Every row gives one point. Each copy is the shape, with its points in the same order, stretched, turned, moved and blurred by noise. Is it also mirrored, or only turned?

Shape (6 x 3):
[20 12 12]
[-3 -83 19]
[-14 14 7]
[29 14 29]
[-28 21 30]
[-14 -1 4]
Copy 1:
[31 8 17]
[0 -59 61]
[-8 14 11]
[44 26 32]
[-19 28 31]
[-8 -2 18]
Copy 1 is: only turned
Copy 2:
[24 -8 19]
[-51 -46 40]
[5 7 0]
[26 -1 33]
[-4 31 9]
[-4 -1 2]
Copy 2 is: only turned

Shape (7 x 4):
[-26 9 -1 -8]
[-17 21 -10 32]
[-36 -20 -2 26]
[38 29 31 17]
[-5 -17 -3 31]
[-13 6 -22 33]
[46 -38 -4 -67]
Copy 1:
[-8 -28 -2 -16]
[-14 -48 22 14]
[-39 -25 13 -18]
[44 -5 30 7]
[-26 -13 24 5]
[-18 -33 19 22]
[23 45 -65 -30]
Copy 1 is: mirrored
Copy 2, 7 rows:
[-11 5 -16 -2]
[14 -7 -22 34]
[-11 -31 -25 15]
[20 -1 45 23]
[12 -37 -10 16]
[21 -21 -27 24]
[10 -12 41 -72]
Copy 2 is: only turned
Copy 3:
[-1 15 30 2]
[-16 37 0 20]
[17 17 12 35]
[-63 -11 -3 16]
[4 5 -3 30]
[-2 30 -11 19]
[26 -71 11 -50]
Copy 3 is: mirrored
Copy 4, 7 rows:
[-28 -4 4 0]
[-25 6 -33 13]
[-33 -34 -21 5]
[44 14 1 10]
[-12 -18 -32 -11]
[-26 4 -33 -4]
[21 -16 31 -77]
Copy 4 is: only turned

Shape, 10 rows:
[16 -8 -7 10 4 7]
[2 -14 25 24 -5 14]
[8 -19 -12 21 -13 15]
[-3 -4 -9 11 4 8]
[-15 -19 -11 18 1 -20]
[-2 -14 -13 8 20 18]
[8 -13 -5 -95 -4 9]
[-1 36 -12 -32 -6 -16]
[-20 25 19 18 -1 13]
[8 -1 -1 13 19 -35]
Copy 1, 10 rows:
[9 12 -2 16 3 -1]
[4 11 29 18 -7 24]
[-3 13 -5 28 -16 8]
[-5 20 -9 9 5 3]
[-35 10 10 11 4 -8]
[-2 24 -16 21 21 14]
[29 -61 -53 29 48 5]
[15 -15 -21 -26 8 -23]
[2 19 14 -20 -5 22]
[-9 14 26 -1 11 -28]
Copy 1 is: only turned
Copy 2 (10 x 6):
[-9 -18 2 11 3 2]
[-32 -5 25 3 -13 24]
[-18 -25 -8 11 -9 28]
[-10 -1 -9 1 6 14]
[-32 -1 -31 -1 -15 -12]
[-20 -4 -1 10 25 14]
[32 -36 9 -80 49 -19]
[47 11 -4 -35 16 -21]
[2 42 17 -3 -1 25]
[-14 2 -10 16 -1 -46]
Copy 2 is: only turned
Copy 3:
[13 -10 16 -6 6 6]
[3 -8 38 21 -3 5]
[27 -3 12 14 1 11]
[8 -12 6 -2 -5 12]
[1 -26 -6 20 -1 -11]
[14 -30 7 -11 -8 15]
[33 7 19 -73 -45 -52]
[-18 14 -17 -35 -10 -19]
[-26 0 12 8 -21 16]
[-22 -29 5 -9 24 -14]
Copy 3 is: only turned
Copy 4:
[4 -2 3 -1 23 -6]
[-11 4 14 32 19 -10]
[7 7 -11 15 29 -4]
[-13 9 -10 0 18 -6]
[-14 44 -3 -13 20 -9]
[-19 4 -6 -5 34 5]
[11 14 16 -38 -16 88]
[-1 -6 -9 -33 -34 5]
[-38 -3 -8 18 -10 -20]
[-13 21 18 -25 12 -21]
Copy 4 is: mirrored

Shape, 13 rows:
[1 -6 7 1 21 40 20 39]
[-30 37 3 -10 -9 -71 -14 -19]
[11 -36 -24 -7 52 34 -12 41]
[9 3 -19 10 14 47 -10 3]
[-25 13 39 -20 -22 -47 -22 -2]
[13 13 8 -18 -56 -41 -12 1]
[-13 0 33 -41 -11 -42 -20 -42]
[28 -33 0 28 5 -15 10 -6]
[17 -9 -18 -20 37 28 41 29]
[-18 29 6 -16 -31 -38 -6 -21]
[-19 -34 -15 10 4 36 29 11]
[28 -5 0 -4 31 29 15 0]
[14 -35 -33 -19 -16 -6 4 -9]
Copy 1:
[14 28 39 3 35 -11 -31 -2]
[-31 20 -58 19 -35 -13 8 -2]
[15 14 40 -20 60 -63 -30 -12]
[4 -7 6 -3 45 -2 -26 -31]
[-9 41 -22 -29 -29 -4 14 5]
[17 -5 -31 -21 -9 11 12 36]
[-6 35 -30 -19 -20 -2 50 -27]
[13 -22 35 14 -12 -28 13 -3]
[19 22 29 35 57 -29 -17 -1]
[-17 13 -41 3 -14 14 14 1]
[-18 5 56 8 28 8 2 3]
[28 8 20 21 33 -20 -7 -31]
[1 -25 10 -5 30 -9 31 15]
Copy 1 is: only turned
Copy 2 (13 x 8):
[-3 -13 54 15 3 2 -38 48]
[-38 16 -56 -47 13 -40 15 -5]
[35 -38 56 3 41 11 -46 16]
[-15 -3 38 -2 22 32 -30 10]
[-35 6 -9 -40 -29 -51 3 0]
[-27 22 -9 -69 -26 -12 4 29]
[-17 25 -2 -40 -11 -50 36 -27]
[37 9 -12 3 -8 15 -17 14]
[22 -2 46 14 43 3 -18 59]
[-45 22 -19 -45 -5 -22 19 8]
[4 -26 35 23 -8 18 0 40]
[16 17 39 11 27 7 -20 23]
[26 -1 13 -38 11 16 16 19]
Copy 2 is: only turned
Copy 3, 13 rows:
[-10 -25 -11 20 31 -2 -43 14]
[-31 49 20 -58 -23 -17 44 -17]
[-41 -4 -16 27 -5 -12 -84 0]
[4 9 -29 28 2 24 -26 -9]
[-26 -9 33 -50 1 12 19 -13]
[-16 -25 -17 -48 -11 1 49 -30]
[-41 22 16 -44 18 7 31 -54]
[-19 -16 -7 -10 15 -54 -17 -38]
[-47 0 -31 12 36 -31 -30 4]
[-20 26 0 -41 -9 4 53 -12]
[-31 -10 -1 53 8 -21 -17 -9]
[-11 2 -30 5 42 -8 -37 -15]
[-47 -8 -30 3 -17 -30 13 -48]
Copy 3 is: only turned

Shape, 15 rows:
[0 -19 -17 -12 14 -30 20 -23 40 -17 14]
[4 36 25 -32 -19 12 18 -3 16 -14 -33]
[18 -29 -1 -20 -3 -29 -13 -27 15 15 26]
[-16 31 17 -17 21 -12 -39 17 38 -15 12]
[33 -14 2 25 -44 -50 -24 5 -34 -46 -3]
[11 21 -19 -40 -5 -4 30 0 38 42 -11]
[-32 38 2 -7 24 -17 -15 26 -20 -5 -5]
[10 16 -28 -13 -1 -13 21 -21 37 18 36]
[-5 19 -36 11 -8 -1 19 -16 40 6 23]
[-48 26 -3 -12 -13 1 5 -3 37 25 -29]
[34 26 4 59 15 -36 -17 -22 -43 -12 -22]
[26 -27 -26 14 -2 -31 -55 -21 5 -29 17]
[-1 24 0 7 18 27 21 28 5 12 -26]
[14 -9 -54 -18 -8 -25 -11 -46 13 -14 10]
[17 -19 -3 -1 9 -5 -12 -36 -17 6 46]
Copy 1, 15 rows:
[8 8 31 56 6 -27 -19 57 29 7 -13]
[-3 -41 -30 3 25 -11 -21 -17 3 -19 -31]
[20 9 44 29 -11 -5 -15 25 47 -7 -1]
[-32 42 22 -3 49 -9 -29 8 8 -12 -44]
[47 35 -31 -17 -38 12 -42 8 -12 -18 -18]
[-12 -40 35 9 5 -24 -19 -4 63 33 -36]
[-22 48 27 -22 42 -12 7 -38 -24 29 -15]
[-2 -19 36 9 15 -35 2 41 62 26 -30]
[-12 -9 5 -2 11 -18 -3 49 57 37 -24]
[-29 5 -7 6 40 2 -38 -22 45 40 3]
[15 55 -31 0 -34 29 33 -23 -15 13 -45]
[42 50 23 9 -18 37 -26 47 25 -7 -27]
[-46 -22 9 -17 -2 20 14 -11 -17 22 -36]
[72 -8 21 38 17 2 -7 42 57 24 -23]
[18 14 29 5 -7 3 39 28 36 -14 1]
Copy 1 is: only turned
Copy 2, 15 rows:
[29 -2 4 -5 19 -25 -13 -39 40 20 16]
[-17 2 14 17 -69 30 -1 -14 6 -13 -2]
[46 -12 0 -17 31 -37 33 -16 6 -1 -4]
[29 10 -17 -8 -42 -20 -26 -4 -11 -6 54]
[-41 35 -14 54 59 22 37 16 -37 -3 -20]
[12 -26 -2 -30 -62 -32 -10 -6 36 9 -27]
[-41 19 -2 -31 -19 -13 -29 -2 -10 -13 38]
[35 -4 -19 -51 -11 -15 -9 -13 28 31 -20]
[25 4 -9 -38 -16 -2 -42 -13 15 36 -29]
[2 -23 26 -19 -68 -20 -46 -37 -17 5 -5]
[-40 94 34 -7 26 -16 17 37 -10 -7 -25]
[41 35 -15 16 64 -25 -1 -6 -11 -18 -16]
[-23 -5 19 -19 -48 1 -44 32 20 -5 -5]
[32 28 -15 -13 40 -19 -10 -47 29 -8 -46]
[38 8 -2 -51 59 -5 25 -2 6 -6 -13]
Copy 2 is: only turned
Copy 3 (15 x 11):
[17 -14 -20 -32 -5 4 -8 -2 48 -6 6]
[-9 11 -24 12 42 -53 2 -15 -34 7 -28]
[27 -12 6 -30 -1 17 -28 -20 21 29 6]
[-2 62 2 -42 -2 -39 -17 -22 -5 12 2]
[20 -36 -38 -32 -45 -19 -64 -19 -59 4 -24]
[-1 2 -4 -29 55 -24 19 9 0 18 10]
[-26 41 -18 -18 -6 -43 -25 12 -27 18 19]
[2 -12 9 -45 10 12 17 -18 14 7 19]
[-1 -5 -2 -45 3 21 22 -7 2 -14 9]
[-27 33 -10 -24 39 -20 -10 22 -2 3 -16]
[1 -7 -67 -7 -51 -9 -7 -3 -46 51 -21]
[39 5 -34 -47 -36 30 -41 -24 -6 9 9]
[0 28 -19 9 23 -31 30 27 -33 2 6]
[18 -19 -47 -43 3 35 -22 -19 15 -2 24]
[20 -12 10 -1 -21 36 -10 -33 3 28 25]
Copy 3 is: only turned
Copy 4 (15 x 11):
[-31 -5 19 31 -23 -13 27 -7 -11 35 25]
[56 17 51 -4 -18 -6 -1 -40 28 -23 27]
[-34 -30 8 11 7 -28 4 12 -7 36 8]
[-12 25 44 42 -29 -36 -36 15 4 -21 32]
[-32 5 -66 -29 -21 -58 2 -61 38 4 9]
[23 18 38 27 13 10 23 12 34 18 31]
[-9 51 -1 -14 -22 5 -11 10 11 -16 39]
[-11 18 15 46 -1 -7 7 18 -1 54 27]
[-15 23 8 47 -10 2 -8 1 15 46 14]
[8 20 52 11 -12 40 -29 7 56 -7 12]
[-31 57 -43 -59 -40 -13 15 -2 19 43 -18]
[-82 7 -20 8 -1 -48 -11 -16 9 16 -3]
[38 33 -1 -2 -10 9 17 -7 16 -22 -4]
[-65 25 5 4 15 -11 12 -26 14 36 30]
[-35 -10 -17 -5 5 -20 -7 16 -41 49 -2]
Copy 4 is: only turned

Shape:
[29 5 -2 -17 -15 13 4 14 0 10 -37 -17]
[-64 15 9 -2 19 -23 33 14 -29 -10 -20 -2]
[37 -15 34 -31 -1 -26 -53 -12 -8 -3 -35 35]
[1 30 -16 -38 2 -10 -36 -55 -8 18 32 -4]
[14 5 -32 -9 32 -11 -12 2 -31 9 -41 39]
[-12 8 8 -20 -27 44 3 -17 0 32 -1 36]
[-9 -24 -17 -23 -6 8 -29 19 -6 1 -36 -29]
[4 0 -7 27 -7 -12 17 -16 4 25 -6 37]
[28 9 18 -21 24 3 -16 -10 13 42 -28 16]
[-46 11 -2 20 -20 23 17 -11 5 -35 9 9]
[-26 4 -16 -3 -5 19 4 32 2 -10 38 1]
[28 -26 19 -27 -1 5 23 -18 -6 -18 -2 -33]
[44 -17 42 -13 31 15 -3 18 13 -28 -18 -31]
[8 -37 -47 -23 -10 -2 12 8 35 -33 1 67]
[-15 16 26 11 -46 41 1 -35 49 -6 -4 -24]
[14 6 -31 -25 -25 16 18 -50 -29 25 -9 -18]
[36 8 -7 -42 -51 30 -21 6 32 -8 -15 -22]
Copy 1, 17 rows:
[-6 30 -3 0 -2 40 -19 -3 23 36 -3 -4]
[5 40 -14 20 22 5 54 56 -36 -9 40 4]
[3 44 56 -19 -26 30 -7 16 72 -54 -16 -5]
[-10 -20 14 61 -23 -33 -9 -20 45 -40 19 -18]
[2 36 12 -13 57 -18 -8 19 49 -5 13 -13]
[-57 24 -39 3 -6 2 5 -38 14 -30 -3 13]
[27 20 -34 -17 -26 23 -6 22 30 14 18 -30]
[-55 -2 22 -10 32 1 28 7 5 4 -16 -14]
[-35 19 35 -9 4 31 -26 -10 53 -7 28 12]
[-15 1 -26 18 5 11 59 -9 -42 -37 2 -43]
[13 -29 -37 0 -8 3 59 -11 -7 0 25 6]
[16 25 32 -2 -36 11 1 -5 -23 18 -9 -7]
[28 16 56 -30 -24 61 -12 -6 -6 11 22 -3]
[-16 27 13 -52 15 -19 85 -26 48 -3 -23 -37]
[-51 -1 -11 35 -39 63 6 -41 -28 -25 -9 -53]
[-20 25 -19 38 -2 -38 -30 -20 2 19 -22 -21]
[-2 18 -16 16 -48 48 -6 -48 49 10 -22 -23]
Copy 1 is: only turned
Copy 2, 17 rows:
[20 -23 -4 6 -6 -11 7 -36 12 26 -28 -18]
[-30 36 8 24 -44 10 17 -12 -3 -17 9 -51]
[3 16 -8 -4 -1 19 11 -50 -40 44 -44 65]
[18 -2 3 -65 18 49 -18 17 -42 13 -19 29]
[22 -12 -38 -3 -15 13 60 -22 -26 13 -2 16]
[-2 -35 27 -4 13 39 23 -19 -19 40 -11 -37]
[-15 -20 -19 -29 -35 -23 25 -31 21 16 -34 -6]
[5 3 1 1 18 27 13 -24 -6 37 40 -3]
[19 -3 -33 10 22 22 -13 -40 -25 47 -15 -10]
[-40 -28 34 20 -10 23 17 8 -4 1 28 -24]
[-10 -26 1 8 -22 7 17 47 18 29 0 -25]
[-5 5 0 -5 20 -38 -12 -3 -25 22 -26 -17]
[-1 -3 -41 35 14 -52 -23 -14 -14 31 -33 -8]
[-32 -33 -12 5 31 8 95 22 17 50 -12 40]
[-39 -40 42 10 22 11 -45 -28 7 12 -1 -23]
[28 -13 23 -58 20 2 13 -19 -23 0 -9 -25]
[12 -53 25 -11 14 -5 -4 -13 23 26 -64 19]
Copy 2 is: only turned
Copy 3:
[21 27 2 28 -9 -18 30 5 -26 -3 -5 -28]
[-8 7 23 -22 27 12 21 -58 2 0 -43 9]
[72 -14 29 7 2 3 -2 57 -16 -13 -25 -23]
[47 -39 -5 -15 -2 -54 -41 -35 -24 -23 28 3]
[37 12 -18 -29 41 -13 18 9 -46 1 -10 -2]
[23 12 -3 27 19 -22 -15 3 -30 0 19 44]
[-11 23 13 8 14 -12 17 20 -6 -30 -7 -35]
[29 -9 -15 -7 7 -16 11 7 -11 51 13 32]
[44 22 16 15 1 -24 -11 15 -38 30 -3 -22]
[10 22 -20 -7 11 14 -5 -25 37 -9 8 39]
[-13 13 -18 -14 -20 27 -5 -18 -10 -8 14 16]
[36 -19 6 41 0 16 12 -9 -6 -5 19 -52]
[33 30 5 34 -23 36 2 22 -7 3 -12 -82]
[42 10 -7 -34 21 41 39 41 -3 0 71 30]
[22 34 -6 40 -23 -27 -16 -8 49 9 23 11]
[31 -26 -21 28 27 -56 8 -34 -30 -12 34 0]
[32 35 3 34 -36 -16 20 20 -4 -37 32 -17]
Copy 3 is: mirrored
Copy 4, 17 rows:
[-11 -7 -30 33 -16 -3 11 7 35 17 6 16]
[-29 14 2 6 53 -36 7 18 -21 8 -25 -15]
[13 46 -53 50 10 8 -65 -24 49 27 12 -6]
[2 35 -6 55 -6 -22 -19 -46 26 -52 17 -22]
[-18 -16 -19 50 30 28 -17 -13 0 -7 24 -23]
[-36 -9 4 2 12 5 -2 -42 52 -11 -6 8]
[-25 3 -22 36 -24 -18 -40 23 12 -6 -2 -8]
[-12 -12 12 11 39 -9 -1 -21 29 26 32 -6]
[1 -9 -38 35 24 16 -6 -13 61 -5 15 -22]
[-25 15 56 9 24 -19 -11 3 9 3 -13 19]
[-30 27 30 -14 9 4 -4 15 -2 -30 10 -10]
[42 6 -23 14 -24 -35 -10 0 17 14 -11 13]
[45 15 -21 27 -10 8 -16 34 35 18 -16 1]
[-4 14 0 -3 34 21 -62 4 7 -45 65 27]
[-4 6 33 28 -6 -37 -2 -4 75 12 -18 34]
[-4 -29 -9 39 -27 -37 13 -48 18 -6 5 11]
[-8 26 -23 40 -40 -3 -15 3 58 -16 21 43]
Copy 4 is: only turned
